Each point is reached from the start by the listed moves, each made once or not at all, plus a little noise. Say if it took an odd or an even number of moves. Then give how often each move was made.

Moves:
(1): [ 14 -23  17  23 -16]
(2): [13 -3 29  1  0]
Start: [ 1 26 15 -2 14]
Points:
[28  0 60 24 -1] => even (1, 1)
[15 25 43  0 13] => odd (0, 1)

Moves:
(1): [-41 -33  -7  22   2]
(2): [58 19  0 -6 16]
(3): [  3 -10  25   2 -15]
(4): [-15   2 -22  27  -6]
Start: [-5 14 -2 -1  9]
Points:
[56 22 23 -5 11] => even (0, 1, 1, 0)
[ 38  34 -24  20  20] => even (0, 1, 0, 1)
[-17   4   1  28 -12] => even (0, 0, 1, 1)
[40 25  1 24  4] => odd (0, 1, 1, 1)
[-60 -19 -31  49   5] => even (1, 0, 0, 1)

Moves:
(1): [-15  -2   9   2 -10  -4 -13 -16   3]
(2): [ -8   5  -6  -6  -4   1   2 -18  10]
(3): [  3  16  -3 -16 -15  -7  -1 -20 -14]
(4): [ 0 10 11  8  1  2  1  6  0]
(5): [ 8  2  7  4  9  6 -4 -7  3]
(6): [  2 -15   5 -21   4   2  16   6  23]
(7): [-16   8  -7  10 -15  14 -12  -7 -31]
(8): [-17   4  -1   1   9   0  -4  -9 -20]
(9): [ 19  -1   7 -11  17   3  -5  20  23]
Start: [ 0  7 -6  9 -2 -3  4  2 -1]
Points:
[-12  19  -4 -27   1  -1  13 -45   2] => odd (0, 1, 1, 0, 1, 1, 0, 1, 0)
[-36  35 -12   0 -46   1 -20 -59 -32] => even (1, 1, 1, 0, 0, 0, 1, 0, 0)
[-16  23 -11  17 -12  18  -9 -29 -19] => odd (0, 1, 0, 0, 1, 0, 1, 0, 0)
[ -1   5  19 -17   6   0   6   0  60] => odd (1, 1, 0, 1, 0, 1, 0, 0, 1)

Moves:
(1): [  4  12   5  -1   0  -6  10 -16   4   2   6  13  -9   0  -6   5]
(2): [  3   4  -4 -16  22   7  -6  -6   0 -10  -8  -7  -3   4  -6   9]
(3): [ -4  -4  -8   5  -8  -4 -10  -8   9   1 -13  -5   3 -10  -3  -5]
(4): [ 10   0  12  -8   6  -8  -5  15  16   7  -7   2  -2   6  -8 -19]
(5): [  3   1   3   2  -9 -13  -2  10 -13   4   5 -16   0   2   5  -4]
(6): [  3   0  -1   6   2  -3  -1   2 -10  -9   4  -9   4   3   3  -7]
(7): [-12   8  -3   4   0   9   1   1  -9  -1 -15  -8   3 -10  -4   2]
(8): [  3  10 -16 -10   9   6   2  -5  -7  13   9   9 -11  -6 -18 -10]
(9): [ -3   1  -3   2 -10   5   7  -4   2   4   7  -1   5  12  -7  11]
(10): [  5  -7   2  20   3  -7  -4   2 -15 -13  -2   0 -12   6 -18   4]
(11): [ -5  -8  15 -10 -17   3  -6  -1   3 -18   6   9  10   1  -6  -1]
(12): [ 19  -7   1  10  -6 -10  10  -2  -4  -8 -21   6  23  -1  -2   2]
(13): [ -9   3 -16  -2   0 -14  -1  14  11 -12  -5   2 -19   0   7   8]
(14): [ 11  -3   8   0  -4   5  13  -6  -2 -13  -4  -9  -2  -2   9  -5]
Start: [-13  -8 -17 -14   4   6  -2  -3   5  -4   7  -8  12 -13   2   2]
Points:
[  3  10 -18 -23 -10 -30   5  16  -4 -25  -9   2  10 -18 -28 -21] => odd (1, 0, 0, 1, 1, 1, 1, 1, 0, 0, 1, 1, 1, 0)
[  4 -24 -16 -10  -2 -29 -13  13 -13 -60 -17 -14  12  -1 -17  21] => even (0, 1, 0, 0, 1, 0, 0, 0, 0, 1, 1, 1, 1, 0)
[  2  -2 -51  -5  12 -23 -11  14  -5 -18 -42 -26   0 -10 -53   1] => even (0, 1, 1, 1, 1, 0, 1, 1, 1, 1, 0, 1, 1, 0)
